Each row of a before or after table is a point. One or more steps were done to the points. Then noise was added and the rows were shuffled. The steps act on columns, c1 being the first. Write out the steps. A step turns or swaps two columns, mirrors them in a line or flattens them onto one, adds a multiple of one to another, or multiplies or shifts one. Angles are multiples of 10 degrees, from the lower column toward the higher: turns from -170 to 170, lines from 10 to 170 but not 90. Use the fewest steps. Two steps may share a column if one is a turn and the other turns, adds or multiplies; they go together, in the order done. Otherwise the lowest column goes first.

Before (13 x 2)
[[  6  37]
 [-95  23]
 [ 24  15]
 [  9 -15]
 [-15  -3]
 [-12  36]
 [ 46 -23]
 [  0  81]
 [ 19  28]
 [-33 -50]
 [-19 -32]
 [ -2  46]
 [-34 -35]]
After (13 x 2)
[[-28  23]
 [ -2  12]
 [ 25 -26]
 [  8 -27]
 [-30 -41]
 [-28  37]
 [ 80 -14]
 [-18  -8]
 [ 42  -6]
 [ 35  -9]
 [-46  42]
 [ 38  87]
 [ 36   4]]
Steps: turn c1 and c2 by -100 degrees

Before (12 x 4)
[[  3 -13   2  18]
 [-24  30 -16  16]
 [ -5 -17  11   8]
 [ -9 -18   9   9]
 [ 12  -5 -10  25]
 [ 25 -12   6  11]
 [ -3  -2   0  18]
 [ 10 -31   6  20]
 [-31  15 -28   0]
 [-14  17 -32   7]
 [-17  10 -14  -4]
 [ -9  15 -11   3]]
After (12 x 4)
[[-30   6 -86  -1]
 [  8 -40  18  21]
 [-11   7 -96   6]
 [  2 -23   6  20]
 [-11 -27  27   8]
 [ 25 -24  17  11]
 [ -4 -28  31  11]
 [ -8   3 -35   2]
 [-19   0 -43  -4]
 [-23  21 -48  14]
 [ 12 -16 -29  26]
 [ -1 -10  -3  18]]
Steps: shift c2 by -10; multiply c3 by 3

Before (10 x 8)
[[-33  41  -6 -36 -31  19 -54 -48]
 [-29 -25 -34 -38 -10  30  27   8]
 [-28  39 -33  38 -14  12 -17 -39]
 [ -9  34  15 -30 -47 -13 -22   2]
 [-32  32  46  41 -39 -25  27 -23]
 [ -5   3  37  41  38 -28  -7  31]
 [ 14   7  -5 -20  -7  -6  38 -10]
 [-29 -12 -13  21  24  47   8 -34]
 [ 24  67 -14   2 -27  47 -44   2]
 [ 45  11  41   9 -39 -32 -48  30]]
After (10 x 8)
[[ 26  28  27 -43  15 -31 -21 -79]
 [ 29   7 -41   0  38  36  59  60]
 [ 25  20 -10  28  48 -28   2   4]
 [ 32  47  17  -2  27  83  39   6]
 [-12  21 -52 -30  40 -72 -40 -46]
 [-39   2   9  17   7  18   2 -20]
 [  9   4 -45 -30 -39 -34  -3  62]
 [  6 -10   7 -25 -25   0 -31 -66]
 [ 63  30  18  35  32 -31  -9 -95]
 [-16 -18  42  30  10 -14 -35  16]]
Steps: add 1.5 times c1 to c6; turn c1 and c7 by 110 degrees; multiply c2 by 0.7; turn c3 and c4 by 170 degrees; multiply c5 by -1; multiply c8 by 2
